Each row is a point. The points of each table are mixes of a few directions, plus a little noise. How many directions does each table use, and how many do they share? Where both have some left over, give the other angles between the two spaces (their principal angles), to ten degrees, smallest first.

First:
-.05,.04
-.42,.33
-.25,.20
.11,-.08
.10,-.08
.51,-.40
Second (5 x 2):
.33,-.27
-.18,.15
-.08,.07
.34,-.26
-.40,.32
Directions: first 1, second 1, shared 1

First (5 x 4):
-.12,-.22,.03,.25
.07,.12,-.02,-.13
.03,.68,.23,-.56
-.13,-.21,.03,.23
.17,-.37,-.28,.21
Second:
.36,.20,.24,.24
.07,.04,.05,.05
.27,.16,.19,.18
-.27,-.16,-.18,-.18
.23,.13,.15,.15
-.66,-.39,-.44,-.43
Directions: first 2, second 1, shared 0; angles 80

First (9 x 9):
-.13,-.11,-.08,-.25,-.22,-.14,.26,.26,.11
-.14,-.11,-.08,-.26,-.23,-.15,.27,.27,.11
.23,.19,.14,.45,.39,.25,-.47,-.47,-.20
.16,.13,.10,.31,.27,.17,-.33,-.33,-.13
-.39,-.32,-.24,-.76,-.66,-.42,.79,.79,.33
.08,.07,.05,.15,.13,.08,-.16,-.16,-.07
.18,.14,.11,.34,.29,.19,-.36,-.36,-.15
-.01,-.01,-.01,-.02,-.02,-.01,.02,.02,.01
.02,.02,.01,.04,.04,.02,-.05,-.05,-.02
Second:
.38,-.38,-.56,-.25,.50,.10,.40,-.06,.03
-.21,.42,.10,-.35,.34,.30,.00,-.36,.02
-.14,.30,.23,-.14,.18,.32,-.37,.17,.11
.10,-.11,-.14,-.05,.12,.03,.08,.01,.01
-.26,.30,.46,.18,-.29,.07,-.51,.32,.06
.15,-.39,-.16,.34,-.42,-.48,.31,-.06,-.13
-.02,-.13,.07,.29,-.41,-.34,.08,-.03,-.09
Directions: first 1, second 3, shared 0; angles 70

First, 9 rows:
-.01,-.06,.04,.07,.04,.00,-.02,-.06,-.04,.13,.03,.03
.04,-.03,.09,.06,.02,.02,.03,.04,-.05,.09,-.07,-.02
.01,-.40,.41,.46,.12,.02,-.08,-.25,-.33,.78,.07,.23
.17,.16,.17,.02,-.04,.05,.18,.48,-.02,-.17,-.54,-.29
-.10,-.01,-.19,-.11,-.01,-.05,-.09,-.24,.09,-.07,.31,.11
.31,.05,.58,.35,.05,.14,.27,.68,-.27,.23,-.93,-.32
-.19,.03,-.42,-.27,-.06,-.09,-.16,-.37,.22,-.27,.55,.18
-.06,-.08,-.03,.01,.03,-.01,-.05,-.17,.00,.10,.16,.10
-.16,.32,-.66,-.56,-.15,-.09,-.05,-.12,.43,-.81,.42,-.04
Second, 11 rows:
-.08,-.05,.14,.24,.19,.40,-.50,-.06,-.01,.28,.20,.09
.12,.04,.00,-.11,-.11,-.53,.75,-.07,-.12,-.09,-.40,-.11
.13,-.20,.16,.06,-.24,.05,-.18,.39,-.15,.15,-.14,.00
.14,-.13,-.25,-.34,-.59,-.31,-.43,-.03,.11,-.40,.30,.20
-.21,.21,-.28,-.25,.18,.17,.48,.30,.12,-.22,.00,-.22
.18,.58,.14,.12,.30,.04,.04,-.09,.21,-.47,-.58,-.35
-.21,.06,-.33,-.20,.14,-.15,.37,-.35,.12,-.11,.33,.05
.12,-.07,.23,.18,-.13,.38,-.65,.38,-.02,.08,-.08,.00
.03,-.18,.09,.15,.04,-.43,.24,-.64,-.14,.30,.11,.24
-.33,.08,-.26,-.04,.32,.46,-.25,-.10,.21,.03,.51,.04
.13,-.35,.35,.23,-.11,-.04,.10,.29,-.32,.45,-.26,.05
Directions: first 2, second 5, shared 2

First (10 x 18):
-.02,-.10,-.01,.34,-.30,-.06,.01,-.29,.23,.22,.63,.15,-.23,-.24,.04,.03,-.08,-.13
-.04,-.06,.03,.11,-.10,.00,-.01,-.08,.01,.11,.27,.07,-.08,-.03,-.03,.08,-.09,-.08
-.06,-.23,.21,.24,-.38,.11,.41,-.33,-.10,.44,.52,.46,.01,.02,-.20,.43,.30,-.16
-.01,.16,-.09,-.24,.47,-.02,-.23,.35,-.39,-.41,-.71,-.30,.22,.20,.03,-.15,-.13,.18
.12,.23,-.10,-.48,.30,-.04,-.10,.34,.21,-.33,-.75,-.32,.12,.08,.16,-.34,.09,.21
.00,.07,.03,-.65,.20,.04,-.18,.47,.27,-.15,-.34,-.21,-.14,.32,.04,-.08,-.15,.09
-.13,-.09,.04,.23,-.02,-.02,-.09,-.09,-.31,.04,.29,.10,-.08,.01,-.06,.16,-.18,-.01
.08,-.15,.08,.33,-.55,.00,.42,-.50,.41,.44,.60,.40,-.09,-.32,.01,.13,.41,-.11
.13,.17,-.16,-.06,.36,.13,-.18,.27,-.09,-.26,-.49,-.47,.34,.09,-.11,-.23,-.20,-.29
-.08,.01,-.02,.17,.01,-.16,-.04,-.13,-.23,-.10,.00,.12,-.09,-.13,.14,-.03,.03,.30
Second:
.00,-.03,.11,.29,.25,.33,.23,-.09,-.62,-.01,-.25,.01,.38,.07,-.47,.15,.15,-.22
.02,-.07,.06,.23,.09,.12,.20,-.03,-.67,.09,-.11,-.01,.49,.28,-.28,.44,.02,-.37
.01,.02,.02,.01,.12,.19,.07,.03,-.17,.02,-.15,.01,.20,.10,-.17,.02,.07,-.13
-.02,-.14,.30,.18,.20,.08,.17,.01,-.66,.01,.06,-.20,-.13,.11,-.42,.58,-.33,-.17
.13,.10,-.28,.12,-.26,-.26,-.28,-.08,.79,.01,.33,-.23,-.19,-.33,.41,-.41,-.23,-.14
.02,.07,-.16,-.25,-.07,-.09,-.28,.19,.50,-.04,.06,-.15,-.11,.03,.25,-.27,-.18,-.06
-.13,-.14,.17,-.27,-.01,-.02,.14,.13,-.43,.10,-.13,.23,.13,.43,-.07,.50,.14,.12
.09,.07,-.29,.02,-.48,-.19,-.04,-.28,.94,.13,.31,.21,-.11,-.37,.49,-.53,.30,.13
.03,-.05,.22,-.12,.09,.26,.19,.02,.16,.06,.03,.01,-.24,-.07,-.30,-.02,.04,-.01
-.06,.08,-.10,.11,-.04,-.40,-.29,-.09,.21,-.23,.13,-.05,-.49,-.37,.43,-.29,-.23,.52
-.11,.08,-.07,-.30,.13,.02,-.15,.16,-.05,-.15,-.31,.17,.12,.17,.13,-.21,.17,.29
Directions: first 5, second 6, shared 4; angles 40
